Each point is reached from the start by the listed moves, each made once or not at all, plus a little noise. Is the number of moves made odd or even? Then give how often each move was made.

Moves:
(1): [-11  59 -19  11 -25]
(2): [-35   2  75   6 -16]
Start: [ 16  14   5  -8 -45]
Points:
[-30  80  62  15 -85] -> even (1, 1)
[ 19   7   8  -9 -39] -> even (0, 0)

Moves:
(1): [  7 -49   2 -28  57   9   0]
(2): [ 24 -19 -26  -9  -7  46  -2]
(3): [-18  41  -7 -13  58 -25  31]
(4): [ 62  70 -48   0 -41 -16  10]
Start: [-20  21   8 -10 -17 -14 -17]
Points:
[ 42  90 -43 -11 -59 -32  -6] -> odd (0, 0, 0, 1)
[ 74  23 -66 -49 -10  20  -9] -> odd (1, 1, 0, 1)
[  8 -42 -14 -45  34  39 -21] -> even (1, 1, 0, 0)
[ 30  83 -48 -52  56 -46  27] -> odd (1, 0, 1, 1)

Moves:
(1): [  8 -12   4 -13  10   1  13   2]
(2): [  3   7  -1 -35 -14  24 -43   2]
(3): [ -3 -16   5  -3  11  19   4 -12]
(4): [  1  12  -9 -19  10   1 -34  11]
(5): [-5 17  3  8  1  5  9 22]
(6): [  1   0 -14  -2  -1   5   2 -10]
(7): [-22  18   4  -1  14 -15  33 -18]
(8): [ 8 12  5 -5 -1 11 -9 -7]
Start: [  2  -5   4  14   8   3 -10  -6]
Points:
[ 14   2 -17 -55  15  33 -70  -1] -> even (1, 1, 0, 1, 0, 1, 0, 0)
[-12  21  10 -14  41  18 -16 -32] -> even (0, 0, 1, 1, 0, 0, 1, 1)
[  4  -2  -2 -41  16  47 -82  -6] -> odd (0, 1, 1, 1, 0, 0, 0, 0)
[-17  54   5  -2  31   5 -11   1] -> even (0, 0, 0, 1, 1, 0, 1, 1)
[ 14  25 -16 -48   3  44 -95 -13] -> even (0, 1, 0, 1, 0, 1, 0, 1)

Moves:
(1): [-45 -43 -10  -8  30  -9  19 -15   2  13  16]
(2): [-10  -2 -12   5   6  -6 -10 -13   2  -8  -4]
(3): [-13  12  10  15 -20 -25   2   7  19   3   9]
(4): [ -5 -15 -12   0 -38  -8  24   2  -9  30  -5]
(5): [  7  20  -2 -28  29 -23 -15 -21  -3 -13  26]
(6): [  3  -4  -2  -1 -12  11   6 -16  15  16  -3]
(7): [  2  25   6  16  -6 -21  11  -2   6  19  -9]
(8): [ 24  28 -18 -12 -24  11   4  34  18  -8 -14]
(9): [ 14  33  -6  12 -12  -1   4  10  -9 -17   9]
(10): [ 43 -10 -20   2 -12  31 -18  25  -4  16  -5]
(11): [-12 -15 -18 -12   8  42 -17   9 -26  14  -1]
Start: [  8  -5   5   4  -5 -10  -3   4 -23   9  -4]
Points:
[-42 -37 -33 -27   4 -18  26 -38 -37  86  21] -> even (1, 0, 0, 1, 1, 1, 1, 0, 0, 0, 1)
[-28  15  -4  -6  19 -70   6 -16 -13  -5  57] -> even (1, 0, 1, 0, 1, 0, 0, 0, 1, 0, 0)
[ 37  18 -16 -12 -40  10   9  21  10  14 -19] -> even (0, 0, 0, 0, 0, 1, 0, 1, 0, 0, 0)
[-40 -31 -57 -28   7  -5   9 -40 -50  45  36] -> odd (1, 1, 0, 1, 1, 1, 0, 0, 1, 0, 1)
[ 29  -3 -53  11 -95  -3  39  48  12  60   3] -> odd (1, 0, 1, 1, 0, 1, 0, 1, 1, 1, 0)

Moves:
(1): [ 12 -20   1  -7 -32 -16 -18 -36 -35  14 -31  13  52  -1]
(2): [ 40 -22   4  25  13 -14   4  12   0  11 -15  10  -5 -45]
(3): [ -3   0   4   2  31   5 -12  -2 -23 -19 -15 -11   7 -26]
(4): [-16   0  -3  -1  17  -9  -6  -9 -18  -1  15   7 -14  -8]
(5): [  6 -12 -18  -4   1  13  -1  -7  -6 -32  10   8  -7   9]
(6): [-32 -10   3   0  15   3   8 -11  -4   2  -4  13   2   2]
(7): [-13   2  12   3   6  13  -6  -7  -2  29  17  16   3  -5]
(8): [  2 -12  -4 -39  -7 -15  41 -35  23  -4  11 -19   9  12]
(9): [ -5   8   2   4  12  -4   8  11   8   5   8 -13   7   4]
(10): [  1  -4  26   2   5   3  -6 -13  21 -18  15   3  13   0]
(11): [ -8 -10   8  23  22   3   9 -28   1 -20 -12  -1  -7  11]
(12): [ -2  31  -5 -12  -1   1  -9 -17  -2 -10  27  -2  14  -4]
(13): [ -1   9   1  -5   7  -1  10   9 -12   6 -25   7  -2  18]
(14): [ 11   0 -14 -32  12  21 -22 -10  25  10  -5   4   0   6]
Start: [  6   9 -28 -16 -11   1  -8  23  -1 -12   4  26  -9   9]
Points:
[ 16  -9 -21 -10  67  28 -18 -40  42 -64  26  48   8  -9] -> even (0, 1, 0, 0, 1, 1, 0, 0, 1, 1, 1, 1, 0, 1)
[ 26 -31 -18 -15  67  16 -47 -77 -16 -69 -19  50  66 -34] -> even (1, 1, 1, 0, 1, 1, 0, 0, 1, 1, 1, 1, 0, 1)
[ 41 -11 -23 -20  49  24 -44  17  -1  17 -14  45  -4 -64] -> even (0, 1, 1, 0, 0, 0, 1, 0, 0, 0, 0, 0, 0, 1)
[  5  -9 -39 -14  52 -19 -26 -25 -95 -38 -27  58  46 -41] -> odd (1, 1, 1, 1, 1, 1, 0, 0, 1, 0, 0, 1, 1, 0)
[ 34 -25 -36  10  39 -17 -43 -64 -84 -68 -17  51  30 -56] -> odd (1, 1, 1, 1, 1, 0, 0, 0, 0, 0, 1, 1, 0, 0)
[-29  -3 -23 -28  76  30 -16 -18 -15 -33 -59  38  -6  22] -> odd (0, 0, 1, 0, 0, 1, 0, 0, 0, 0, 1, 0, 1, 1)

Moves:
(1): [ -4 -14   0 -22  -8 -16  -8   9  -7  -4   9  -8  -6   1   6  -3   7  14
  -8 -21 -17  -3  -9]
(2): [13  2 16 -5 -3  7 -9  0  1  2  1 -1 17 -2  5  5 -1 -2 -2 -5 -3  7 -1]
(3): [ -5   8 -11  -8  -1  -3  -3  -1  -7   9 -14   3  -6   7  13   5  18   8
 -10  -5   9  -8   4]
(4): [  3 -10  -9  19   4 -15  15   7  -6  20  14 -11   0  28  16  13   4 -24
  24   4   4  -6   6]
(5): [  4  -6   7 -17  17 -12   2  -7  -7 -12  -7   1  -3   4  -8   5  14  15
  12  13  -1   2   0]
(6): [ 11 -10   3  14   4  -6   8  10  11  11  -3  16  20  -6  -6   0  14   1
  -8 -16   8  -4  -8]
(7): [  3  13  -7   5   2 -13  13   2   4  -4   8  -2  -2   6   6   5 -10   2
 -14  -6  -3   2 -13]
(8): [ -3  -1   8   7  13 -15 -13 -16  -4  14  13  30 -11   8  -2 -38 -17  -7
  -7  -1   9  13  16]
(9): [ 11  -8  -9  -3 -10   9  -5 -12  -4   7   1  -4   5 -12  15  -8   3   5
  -1  -8  -6  -2 -11]
(10): [ 10   0  -8  -7 -12  -1   4   7   6   2  -6  -3   7  -2   1  -5   1  -9
   2  21  -5  26   1]
(11): [-16 -13 -15  -6  -5   3   1  -2  -5  15  -2   3  -3  -2 -15  -5   3   0
  -4   5  -8   8  -9]
(12): [-19  27   6  -1 -25  -4   2   4  27   2   5  -6   6   6 -13 -24   5  17
  -5  -2  -1  -6   8]
(13): [ 16 -11  -2  -1  -4  -2   0   4   0  -1  -8  -5   2  12  -3 -16   5   7
  -4  13  14   4   4]
(14): [ 14  -2 -14   3  -5   3  -7 -18 -14  -8  -5 -13 -10  -6   8  -6  -5   2
 -14   2 -25   2  12]
(15): [  9 -10  -6   5  21  12   3  14  -5  20 -30   0  -8 -22 -15  11 -19   9
 -23   9   4  -7   4]
(16): [  9   1  -2  -8   7 -10  -7  -1  16   6   6   9   2   6   4   8   4  -9
 -14   5  -2   6  -6]
(17): [ -3   1  15   1   7 -10  -5  -1  -3   6  -2   5  -6   6  -4  -1  22 -14
  -9   3 -15  -7  -3]
(18): [  0   1  -5   5   6  10  -4  -4   4   1  15   0   1  -2  10   4   1   7
 -12   9  11  -6   5]
(19): [ 13 -27  17 -14  13  16   2  13  -3  -4  19 -11  22   6  -4   4 -14 -13
  -9   1 -16 -14   6]
(20): [ -1   4  -3  16 -13 -18  -9   3   5   3  -4  24  13   0   4   5 -12   8
  11   5 -18 -16  17]
Start: [  2  13  -6  14   3 -14 -17   3  -5  -1  -5  -4  11  -4   1  -9  12   2
   1   4 -11  -2 -12]
Points:
[ 49 -55  -6 -28  51 -26 -12  37   0  51 -50  15  38   4 -36  -5  61  -2
 -65  54 -23   3 -18] -> even (0, 0, 1, 0, 1, 1, 0, 0, 0, 1, 1, 0, 1, 0, 1, 1, 1, 0, 1, 0)
[ 11  32 -20   8   1  -7 -19  23  43  32 -15  -2  19 -19 -12 -15   4  17
 -52  47  -5  11   0] -> odd (0, 0, 0, 0, 0, 0, 0, 0, 0, 1, 0, 1, 0, 0, 1, 1, 0, 1, 0, 0)
[ 63 -28 -31  40  34 -56  -7  36  21  49 -28  29  45  14   4  16  24   8
 -11  69   4  -3  11] -> odd (0, 0, 0, 1, 1, 1, 0, 0, 0, 1, 0, 0, 1, 0, 1, 1, 0, 1, 0, 1)
[ -6  -5  22   3  12 -43 -42  23  10  52  27  32  35   0 -20 -46 -23  25
 -80   1 -67 -32   9] -> odd (1, 1, 0, 0, 0, 0, 1, 1, 0, 0, 1, 1, 0, 0, 1, 0, 1, 1, 1, 1)
[ 39  20 -29  11  -7 -53 -16  13  36  37 -41  26  50 -22 -27 -10   5  38
 -56  37 -65  17  -6] -> odd (0, 1, 0, 0, 1, 1, 1, 0, 0, 1, 1, 1, 0, 1, 1, 1, 0, 0, 0, 1)
[ 58 -51 -21 -33  20  -7 -37 -20 -13  11   6 -21  28   4   4 -29  46  -6
 -51  70 -63  17 -12] -> even (0, 0, 0, 0, 1, 0, 0, 0, 1, 1, 1, 0, 1, 1, 0, 1, 1, 1, 1, 0)
[ 42 -21 -41  -9   2 -32  -7  42  19  68  11 -27  50  13  18   3  21   7
 -95   6 -54  -8 -12] -> even (1, 1, 1, 1, 0, 1, 1, 0, 0, 1, 1, 1, 0, 1, 1, 1, 0, 1, 1, 0)
[ 21   1  -6 -29  -4 -59  -9  39  12  46 -54   1  29   3 -31 -33  71  52
 -71  14 -28  11 -34] -> even (1, 1, 1, 0, 1, 1, 1, 0, 0, 1, 1, 1, 1, 0, 1, 0, 1, 0, 0, 0)
[ 23 -46  25 -14  18 -50 -70   6   0  37  43  43  43  29   2 -46  10  -6
 -56  19 -55 -11   8] -> even (1, 1, 0, 0, 0, 0, 0, 1, 0, 0, 1, 0, 1, 0, 0, 1, 1, 1, 1, 1)
[ 59  -9 -33  -2   5 -48 -71  -1  -9  44 -27  35  13  -5  33 -39  -6  30
 -80  37 -34  15  36] -> odd (1, 1, 1, 0, 0, 0, 0, 1, 0, 1, 0, 0, 1, 1, 1, 1, 0, 1, 0, 1)
